Each wall is flat, endless, passes through zero and stands at right angles to its row. A trip goes straight from one point to another. Which walls does it cross, in order?

Walls:
(1): [-54   0]
(2): [ 37 -24]
(3): [20 10]
Trips:
[-26  -3] to [-30  25] => none
[-44  38] to [ -3 -53] => 2
[ -3 -16] to [42 -6] => 1, 3
[  7 -18] to [ 18 -27] => 3
[-49 -29] to [ -5 -23] => 2
[ 28 -29] to [ 44 -15] => none
[-6 16] to [-51  36] => 3
[-36  46] to [-26   1] => none
[  3 -35] to [-11   3] => 1, 2
[-33 -60] to [24 29] => 1, 3

Walls:
(1): [-22   7 -25  22   9  16  14 -41   8  21  40]
(2): [  6  31  14  -3  16  32   7 -24  44   7 -19]
(3): [-24 -11 -20  51 -13  -7  18   5  41 -28  -3]
(4): [ -1 -14 -11  -3  20   0  43  -3  -3   0 -18]
Trips:
[  3 -32  13 -23   1  -9   2  -9   0  -4 -12] to [ 17  -3 -14  24 -43 -39   2  12 -10 -10   6] => 3, 4
[-28   0   7  -7 -44  11  17 -49  45  28 -23] to [ 12  38  -3   8 -40 -12   7 -32 -12 -26 -27] => 4, 1
[ -6 -21 -11 -10  -3  -2 -41  19   3 -18 -16] to [  3  12  20  29  30  -8  20  47  35  -3 -23] => 2, 4
[ 10  24 -21 -42 -56  -3 -38 -15  28  -2  -2] to [-45 -16   5   6  24  -9 -44  31  -2 -10  -1] => 2, 3
[  6  41  13 -28 -17 -11 -25   8 -29 -20 -28] to [-39  26 -32  -4 -14 -13 -15  27  -7  26   0] => 1, 3
[ 21   2  -2  -6  48 -17 -59  22 -33 -26  11] to [ -3  13 -27 -27   9  33 -10  27  28 -31 -15] => 2, 3, 4
[ 10   6   8  27   8 -16  18  -6 -10   5 -28] to [-31  -2  -4  13  26  -4   8  -1  14 -31  17] => 1
[ 34 -20  -8 -45 -15  43  48  56 -12   8 -14] to [ 14  27  21  25  -3 -18  56  -5 -13 -60   9] => 3

Walls:
(1): [-26 -17 -12 -14 -16  12   5  31 -18  -8 -17  20  21 -36 -28 -28  19 -15
  52  18 -20   8  23  38  -2 -10  10  13  53 -13 -30 -11]
(2): [ -8 -23  23   6  20   6   2  -1   6  38  22  15 -13  32 -30  10 -21  11
  20   4  -3 -14  32   3  27  12   7  10  17 -18  27 -30]
(3): [ 24  -1  32  35 -23  -8 -60  22  21  24   6 -27 -17  13  11  -6 -19 -24
   0   5  25  -1 -17  -1  20  30  16 -21 -14 -10  25  -8]
(4): [-26 -13  47   3 -24  -3  26   3   3   9   7  35   8   6  29 -10   3  46
 -18  22 -33 -28  25 -32  50  -4 -31  12   4 -16 -23  -2]
Trips:
[ -1   4 -10 -25 -22  10 -14  -2   3 -22  38 -26 -52  23 -27  13 -17 -18
 -12 -16 -10   8  11  38 -11  30   6 -20 -28 -22  -6  -2] to [ 10 -20  -2  18   5  26 -11  -4  27  34 -25  15  -3 -12  -4 -10  27  37
  -1 -32  39   1 -32 -15  16 -17 -55 -21   6 -25  -6  28] => 2, 4
[  0 -15 -13 -24  -7  10 -36  16  -6 -22  16   4 -21  -4   3 -17 -34  -4
   8  -5  -8   6  18  58 -11   1  -5  19  -8 -15  43   3] to [-16   7  10  21 -19  31  -1  16 -13  -6  34 -45 -20   4 -21  -1 -11  22
  28   8  11 -12   7  -5   2  -2  31  -6   7  47 -15  13] => none
[ -4  15  12 -14  -6 -18   4  20 -33   4  -1  49  21 -30   0   9   9   0
 -10 -18 -10 -24  13  -3 -42   9  15  -1  15 -20  43 -38] to [ -2   9 -15   1 -55 -33 -15  -5   9  -9  27  -9  19   8  -6   5 -12 -15
 -25 -29 -15  -8   5 -26  19  15  -1   0  21 -33  41  20] => 3, 1
[ 36 -10   3 -10 -31 -33  19  21  -3 -37   4   7   6 -21   3 -31  -6  -3
 -18  36  21   9  34 -30  -3   9 -40  -7   2 -21  13   2] to [ 14 -39  -1  26  -9 -16   1 -13  -3  20  -7 -13  -5  17  16 -26   7  -2
  -1  19  23 -29 -34 -31 -27  -5  15 -15 -10  21  -8  21] => 1, 4
[ 17   8  -6  22   4  -2  41  18  27   3  19 -28 -13  58 -18 -12  33   5
  16 -16  -4 -42 -10  29  15  -2  13 -24 -31  22  35  -6] to [ 21  28  11  -2   3 -41  29 -24 -26 -18 -27 -15 -14  14 -38   8  -8 -16
   4  26 -13  14  25  49  24   3   9  14 -54 -20  23  10] => 3
